Each row of a before or after table is a point. One or more steps were done to the points. Then noise was added and the rows were shuffled. The steps act on columns, c1 being the first. What was done? A step turns or swaps two columns, mirrors them in a line or flattens them onto one, adds a multiple of one to another, or multiplies or shifts one. Angles are multiples of 10 degrees, from the lower column toward the higher: turns from -170 to 170, lines from 10 to 170 but not 90. Use the fewest steps. Two steps may share a column if one is a turn and the other turns, adds or multiplies; they go together, in the order done. Otherwise the lowest column goes first.
In the rows, zero is written as 128.

Before:
[[101  84 134]
 [ 92  83 185]
 [193 141 128]
 [ 90 229  70]
 [103  98 175]
 [ 82  65 121]
 [103  96 158]
 [ 81 157  89]
 [ 86 104 121]
 [158 167  91]]
After, 10 rows:
[[142  99 124]
 [136 110  81]
 [112 167 169]
 [ 90 229 187]
 [133 120 130]
 [123 153 166]
 [137 110  98]
 [130 121 134]
 [138  98  74]
 [138  85 135]]
Steps: flatten c1 and c2 onto the line at 110 degrees; multiply c3 by -1

Before (12 x 8):
[[142 124 150 110 211 102  83 140]
 [191 190 201  79 130 183 116 117]
 [109 190 116 103 144 152  93 130]
 [110 149 215  79 132 168 120  72]
 [110  61 141 156 199  65 152 177]
 [172 170 166  92 127 134 139  50]
 [ 84  69 131 128 195 113 198 186]
 [123  72 142 184 218 134 157 134]
 [153 121 142 130 108 127  69 123]
 [135 140 160 117 143 114 134 117]
 [117 137 156 186 185  69 110 166]
 [116 157 151 147 124 124  93 142]]
After, 12 rows:
[[117 151 160 167  72 202 108 220]
 [120 169 156 127 110 146 156 192]
 [108 189 212 109 119  67 129 124]
 [189 232 199  96 125  62 137 169]
 [108  70 140 182  91 177  67 231]
 [135 154 162 142 116 120 118 167]
 [122  80 144 102  78 185  51 185]
 [108 182 117 121  96  98 152 175]
 [152 124 136 131 102 130 194 169]
 [140 133 145 155  34 124 110 196]
 [ 84  67 130 147 125 128  34 232]
 [177 183 171 136 135  93 126  96]]
Steps: add 0.5 times c3 to c2; turn c4 and c6 by 110 degrees; turn c5 and c7 by -140 degrees; shift c8 by 50

Before, 13 rows:
[[173 132 141 143 150 161 123  97 138 129 124 150]
 [103 120 157 153 122 153 106 163 129 126 138 168]
 [100 121 101 152 113 167 131 146 114 190  77 127]
 [128 104 105 136  92 172  89 134 134 101 116 113]
 [133 103 124 136 151 102 159 168 102 104 127 127]
 [119 144 180 127 157 159  99 109 103 111  74 112]
 [148 117 133 138 150 146 117 168 113 165  95 101]
 [144  77 108 108  85 120  93 127  96 132 155  90]
 [138  75 134 147  94 162  86 122 165 165  75 108]
 [164 110 170  96  75 141 133 165 108 163 132 114]
 [109 122 160 146  72 113 111 176 111 122 140  83]
 [101 134 149 109 110 146 110 148 151 154 128 129]
 [159 136 112 107 129 129  89 111 126 168  74 145]]
After, 13 rows:
[[120 148 181 114 141 106  80 120 162 115  89 180]
 [105 120 164 166  87  64 116  83 104  68 149 253]
 [148  60 110 178 125  69 104 107 151  66 166 224]
 [106 118 163 117 103 104 112 107  98 193 145  26]
 [129  99 107 155 103 116  88 134 120 129 132 185]
 [101 133 145 152 132  92 111 129  99 106 131 118]
 [171 131 146  99 125 107 118 153 146 157 125  73]
 [149 110 132  99 127  92 109  88 107  53  99 176]
 [159 141 113 133 147  82  77 139 145 121  88  61]
 [144  58 136 151  94 112  66 159 108  63 100 163]
 [ 99 119  99 131  99 117 114 102 118  67  79 101]
 [161  97 164 190 133  93 131  88 113  75 133 147]
 [131  94 121 102 131  57 152  85 117 144 113 141]]
Steps: multiply c2 by 1.3; mirror c4 and c5 in the line at 120 degrees; shift c6 by -50; turn c7 and c11 by -20 degrees; turn c8 and c9 by -130 degrees; multiply c12 by 3; turn c10 and c12 by -150 degrees
